Each row is a point. Each copy is the shape, with its points in the same order, turned, moved and blurred by noise. Say if it was mirrored as well.
In the rows, zero is written as 128.

Shape (8 x 2):
[[171 118]
 [170 192]
 [ 90 175]
 [109 168]
 [ 78 136]
 [115 168]
 [125 101]
 [170 127]]
Copy 1 (8 x 2):
[[182 140]
 [130 188]
 [ 83 120]
 [102 130]
 [100  85]
 [106 133]
 [163  94]
 [174 146]]
Copy 1 is: only turned
Copy 2 (8 x 2):
[[155 109]
 [180 180]
 [100 190]
 [111 182]
 [ 71 158]
 [115 177]
 [105 110]
 [158 117]]
Copy 2 is: only turned

Shape (7 x 3):
[[ 76  96  81]
 [162 136 124]
 [131 146 181]
 [ 66 118  80]
 [134 116 144]
 [178 136 174]
 [147  73 120]]
Copy 1 (7 x 3):
[[ 66 162 107]
 [162 118 136]
 [158 154 192]
 [ 86 185 103]
 [131 133 150]
 [175 104 185]
 [ 97  95 143]]
Copy 1 is: only turned
Copy 2 (7 x 3):
[[130  83  58]
 [141 122 155]
 [ 88 154 149]
 [136  99  50]
 [107 114 140]
 [113 133 190]
 [116  60 136]]
Copy 2 is: only turned

Shape (8 x 3):
[[108 123 124]
 [ 80 171 206]
 [165 124 145]
 [125 144 158]
 [158 130 124]
 [175 152  78]
 [ 85 160 151]
 [193 123 101]]
Copy 1 (8 x 3):
[[127 145 125]
 [145 224 174]
 [153 107 150]
 [154 154 143]
 [150 112 126]
 [176  95  85]
 [136 195 122]
 [156  69 115]]
Copy 1 is: only turned
Copy 2 (8 x 3):
[[122 114 132]
 [ 72 145  52]
 [169 143 108]
 [127 142  99]
 [166 142 131]
 [177 162 170]
 [ 88 138 102]
 [204 150 151]]
Copy 2 is: mirrored
Copy 3 (8 x 3):
[[139 117 131]
 [194 145 215]
 [ 90 131 160]
 [136 135 170]
 [ 94 145 144]
 [ 75 174  98]
 [176 140 157]
 [ 52 145 118]]
Copy 3 is: mirrored

Shape (8 x 4):
[[109  74 126 146]
 [154 127 133 100]
 [137 178 183 135]
 [ 96  80 136  69]
 [123 109 118 157]
 [107 132  51 193]
 [154 100  81  93]
 [142 121 175 166]]
Copy 1 (8 x 4):
[[167 103 161 115]
 [136 139 109 152]
 [ 99 197 133 106]
 [123  68 112 123]
 [172 135 149 115]
 [245 152 128  83]
 [179 112  91 163]
 [133 165 184 124]]
Copy 1 is: mirrored
Copy 2 (8 x 4):
[[112 109 156 158]
 [187 114 116 142]
 [187 148 125  73]
 [175  48 158 152]
 [118 133 124 136]
 [ 63 133  64 150]
 [162 100  98 191]
 [152 162 156 112]]
Copy 2 is: only turned
Copy 3 (8 x 4):
[[ 76 139 109 112]
 [135  89 128 130]
 [164 136 181 155]
 [ 85  91  83 172]
 [111 145 119 102]
 [143 186  77  55]
 [126  75  82  97]
 [110 145 176 120]]
Copy 3 is: mirrored
Copy 4 (8 x 4):
[[115  72 134 143]
 [143 153 120 150]
 [117 179 146  88]
 [ 80 117 120 196]
 [131  95 118 117]
 [146  55  61  76]
 [159 116  86 179]
 [131 127 174  97]]
Copy 4 is: mirrored
